Every row gives one point. To make a cloud, some directions were put in groups of two or more. Within a group, all points are equally far from the middle, so they leave a hole (a ring in 2 directions, a hollow ball in 3). The other directions are filled evenly. Then the cloud was stretched, turned, moved and blurred a little. Count the holes, and give their numbers of directions, smallest first.
(in the rows, 128 means zero)

Cloud:
[[114 181 152]
 [ 71 127 142]
 [115 114  99]
 [158 151 139]
 [ 67  74 122]
 [156 181 137]
 [125 131 100]
 [149 172 157]
 [ 97 140 167]
 [113  71 126]
 [ 85 154 133]
 [ 83  60 127]
 [ 90 162 141]
 [151 151 115]
 [121 188 131]
 [ 89 109 100]
 [ 97 144 106]
 [106 107  99]
 [149 184 152]
 [ 99  68 115]
 [139 124 160]
 [ 63 105 138]]
Holes: 1 (3)

Cloud (28 x 4):
[[ 35 125 119 169]
 [143  92 122 151]
 [173 147 100  95]
 [106 138 132 131]
 [146 126 112 199]
 [ 85 114 114  82]
 [ 84 130 128  95]
 [134 205 128 173]
 [ 84  92 107 102]
 [ 85  89  86 111]
 [206  90 124  99]
 [135 121 108 175]
 [138 212 128 165]
 [128 104 130  94]
 [160 111 131 144]
 [107  62 145  96]
 [149  88 149 148]
 [155 165 121  89]
 [ 90 120 143  98]
 [113 159 141 165]
 [ 94  88  94 120]
 [ 83 116 119 124]
 [106 138 143 165]
 [132 168  96 151]
 [149  87 109  73]
 [127 102 149 157]
 [136  91 136 114]
 [ 84 171 164 157]]
Holes: 0

Cloud:
[[115  81  93  96 172 111]
 [186 110 147 144 121 151]
 [131  88 145  80 125 137]
 [186  92 150 141 130 152]
 [139 114 119 140 149 194]
 [166 152 125 154 148 137]
 [145  84 172 137 152 171]
 [ 72 112  76 115 114  99]
 [140  84  94  80 147  78]
 [ 90 137 145 132 107 158]
 [129 145  88 125 147 103]
 [111  96 164 149 120 133]
 [149 113 124 165 206 100]
 [141 102 114 158 158  50]
 [156  83  79 142 145 145]
 [153 140 175 188 156 119]
 [107 114 103 116 120  42]
 [ 84 115 103 131 164  78]
 [161 122 115 143 100  69]
 [168 107 122 169 206 117]
 [101  99  72 124  95 115]
 [ 81 118  69 105 118 117]
 [164 110 131 189 204 130]
 [106 105 126 124  80 118]
 [182  75  99 154 165 111]
 [ 87 104 152 114 111  99]
 [108 117  71  91 136 103]
 [ 92 128 174 127 151 120]
 [ 72 113  74 111 115  93]
 [121 115 109 100 177 140]
 [112 112 129 115  79 134]
 [151  95 127 153 158  52]
 [157  81  85 146 155 149]
 [138 101 143 169 109 105]
 [135  75 112  79 149  82]
 [121 123  98  99 164 131]
 [120  71  89  79 136 109]
 [144  72  81 122 131 136]
 [157 112 161 195 190 169]
 [142  92  83 130  91 117]
 [137 131  77 144 129  66]
 [183  87  98 127 161  80]
 [149 122 104 136 106  53]
 [160 109 163  97 157 112]
 [128  93  80  85 153  93]
 [171 131 137 146 101 101]
 [ 86  88 111 112 143  67]
 [ 91 144 130 145 170 105]
 [ 70 113  78 121 119 107]
 [103 108 131 124  82 121]
 [155 107 156 189 191 174]
 [100 134 103 164 126 162]
 [137 120  74 105 147  87]
 [169  75 136 169 155  94]
 [111  75 147 136 126 115]
 [ 98 138 134 108 109 159]]
Holes: 3 (2, 2, 2)

Cloud, 78 rows:
[[151 125 116 130 116 121  78 201]
 [141 107  55 123 104 110 162 136]
 [ 89  99 114 143  63 147 157 113]
 [ 81 141  93 157 128 180  83 155]
 [177  99  79  95 101 116  84 164]
 [ 68 167 126 146 172 164 167 125]
 [121  82 150 142  94 185 128 169]
 [138  76 152  87  82 174 120 159]
 [130 129 115 143  83 136  98 196]
 [147 152  58 155 134 124  96 104]
 [121 208 143 116 119 110 115 134]
 [ 75 166  65 128 112 144 157 114]
 [ 59 155 165 109 108 130 157 110]
 [115  96  99 187 125  83 166 134]
 [ 98 172  91 171 107 177 131 136]
 [115 131  81 115 189 134 157  84]
 [102 208 166  92 120 148 102 143]
 [122 169 128 130 173 121 152 160]
 [121  89 109 166 109  88 118 156]
 [ 77  96  76 115 127 112 153 106]
 [ 84 140  97 110 153 175 134 164]
 [155 113 126  89  97 192 120 170]
 [172 132  75 113 112 153  85 122]
 [182 133 107 110 164 154 109 127]
 [106 130 105 102 164 136 158  72]
 [111 159  88  89 152  61  90 120]
 [ 80 165  92 103  76 154  88 123]
 [116 132 170 134 101 123  88 115]
 [ 58 187 143 105 135  86 120 136]
 [152 142  97 128 193 155 129  96]
 [104 188 143 124 158 148 144 145]
 [141 175 112 159 144 150 114 114]
 [172 138 112  81 101 167 109 129]
 [149 130  79 102 135  95 174 124]
 [ 80 152 106  69  91  89 118  92]
 [ 47 149  83 159 129 132 130 139]
 [136 130 161 119 104  79 123  93]
 [191 143 145  78 130 120 105 136]
 [100 119  70 132 140  77 119  85]
 [140 165 131 162 149 154 161 132]
 [109 140 148 125 108 124  44 133]
 [108 149  75 174 128 153 101 173]
 [156 102 127 135  99 102 128  88]
 [166 126  86 121 181 166 103 119]
 [122  85 107  85 120  64  96 130]
 [128  90 138 142 109 112  73 156]
 [169 116 108  97 156  81 131 165]
 [175  98  51 150 149 142 102 148]
 [ 85 108 124 148 158 123 101 154]
 [ 65 136 127 176 101 158 150  96]
 [ 85 162 105 136 176 106 118 152]
 [127 131 170  91  47 152 130 153]
 [142 131 177 135 101 122 137 137]
 [126 144 121  81 108 188  86 184]
 [161 119  63 132 113  85 126 137]
 [126 120  92 150  84 190 126 174]
 [105 117 187 112 101 153 161 144]
 [130 137 134 102 101 137  79 223]
 [150 183 155 100 151 118 111 148]
 [130 111  99 139 118 124  85  74]
 [118 147 112  92  78 156  74 205]
 [121 114 123 164 141 147  79 106]
 [ 99 172 104  73  92 110 150 160]
 [ 73 135 145  77 128 156 102 158]
 [140 168 108 148 143 150  77 115]
 [ 67 133  79 126 136 162 118 160]
 [172 142  78 126 115 140 115 104]
 [ 99  88 160 116 113 183 139 145]
 [ 86 153 116 120  99 186  72 146]
 [ 67 191 126 141 113 110 111 109]
 [110 141 161 121  68 138 169 144]
 [107  83 101 100 131  89 161 108]
 [ 92 111 115 151  76 114 160 166]
 [125 104  77 154 125 142 108  62]
 [ 80 117  74 137 119 189  99 141]
 [132 175 137  53  88 132 145 136]
 [106 105  94 111 132  63 131  94]
 [104  83  67 124 134  98 123 104]]
Holes: 3 (2, 2, 3)

Cloud, 91 rows:
[[167 122 147  95 152 175 156 129 121]
 [ 81 129 115 105 140 103 172 154  96]
 [102 207 160  94 130  89 104 155 152]
 [158 142 106 167 131  75 117 163 138]
 [158 139 157 115 112 132 112  84 116]
 [132 146 165  77  89  82  87 168 139]
 [ 57 101 101 155 161  79 122 165 124]
 [129 107 113  61 129 121 196 125 128]
 [120 129 116  76 177 119 166  95 123]
 [107 147  96 199 167 123 154 149 116]
 [ 96 145 110 100  89  97 161 146 136]
 [ 88 149 152 167 109 136 125  93 110]
 [149 169 109  83  97 109 149  90 124]
 [137 151  98 110 145  83  71 157 129]
 [153 128 137 101 121 171 138 111 112]
 [109 182 118 103 131 119 154 163 179]
 [103 130  74 127 200 143 153 149 121]
 [112 196  92 151 119 131  72 175 144]
 [149 157 137 148 100 186 152 129 130]
 [ 74 139  75 122 105 110 117 137 146]
 [130 155 114 141 100  92  84 144  73]
 [126 109 143 122  90  63  87 127 111]
 [ 97 137 141 180 179  75 123 157 151]
 [101 149 145  82  67  98 138 140 149]
 [126 103  73 154 182  74  96 205 124]
 [104 104 167 109 112 116 191 116 118]
 [158 101 150 126  80 152 150 100  76]
 [138 149 126 164 181  90 130 122 115]
 [136 186 129  96 126 145 145  76 100]
 [174 131 148  86 122 131 115 106 141]
 [121 163 124  99 135 103 122 195 109]
 [138 153  43 175  93 154 104 123  89]
 [112 162 155 147 149 138 105 139 104]
 [121 112 131 132 161 153 113 136  77]
 [134  85 129 106 104  89 172 171 114]
 [154 123 135 113  56 140 160  99 125]
 [149 124  98 129 179  68 139 153 107]
 [ 77 155  72 103 110 124 152 114 104]
 [ 70  93 128 164 130  82 126 194 174]
 [134 121 104 108  85 167  97 171 121]
 [143 120 136 101 125  97  74 104 154]
 [159 144  83 127  66 143 133 173 122]
 [131  62  80 127 112 124 157 124 109]
 [ 85 181 151 142 162 100 130 185 171]
 [ 99 182 122 164 154 143 132 125  98]
 [114 143  89 166 110  38 125 128 126]
 [127 141 139  95 110 167 202 109 133]
 [122 119  95 107 101  85  96 128 140]
 [181 126 105 160 153  82 135 162 141]
 [156 129 167 130 113  63 108 127 102]
 [118 170 103 171 158 153 178 174 141]
 [183 161 116 184 140 138 158 116 153]
 [179 176 142  84 111 113 183 136 133]
 [ 85 134 116  67 131 133 117 136 142]
 [122  97 111 154 170 117 134 130  59]
 [147 124  88 102  92 133 104 148 117]
 [102 143  33 119 156  91 116 173 152]
 [ 85 118  93  88 151  84 143 139 137]
 [ 93  85 120 159 175 104  98 156  93]
 [174 117 159 112 118 115 109 178 119]
 [126  61 105 156 124  75 148 117 131]
 [113  89 102 170 134 152 155 167  81]
 [174 116 152  88  86  75 154 141 112]
 [145 147 158  98 123 129 144  36  95]
 [152 114 100 136  62 137 133 173  88]
 [138 124  59 113 194 112 188 148 103]
 [125 151 161 114 117 172 198 101 103]
 [ 81 147 143 147 149 144  99 132  77]
 [142 192  98 149 109 148 155 125 182]
 [153  88 134 100 130 163 104 140 102]
 [102 116 131 136 107 136 124  84  85]
 [138 112 103  69 160 177 177 136 121]
 [ 61 162 151 137 131  80  94 198 108]
 [109 117 123  90 163 125 193 152 112]
 [126 153  71 118 196 124 156 107 104]
 [143 135  71 118 178 168 165 168 168]
 [ 80  53  68 126 146 108 113 200 149]
 [150 138  99  95 159  90 102 139 187]
 [ 95  60 114 103 124 122 143 191 143]
 [146  80 115 173 166 139 179 132 147]
 [ 89 112 140 101  93  74 107 150 167]
 [ 94 144  82 166 200 133 119 185 128]
 [152 161  85 107 160 151 164 179 151]
 [104 108 138 152 155 165 134 206 121]
 [158 126 122 116 152  85 161 187 144]
 [ 98 105 113 170 108 122  85 183  88]
 [113 123  70  66 136 120 127 183 138]
 [100 103  99 136 135  85 153 215 195]
 [151  85 115  93 118 106 152  94 157]
 [120  80  77 129 143  98 141  61 105]
 [ 59 120 113 147 116  68 100 175 106]]
Holes: 1 (4)
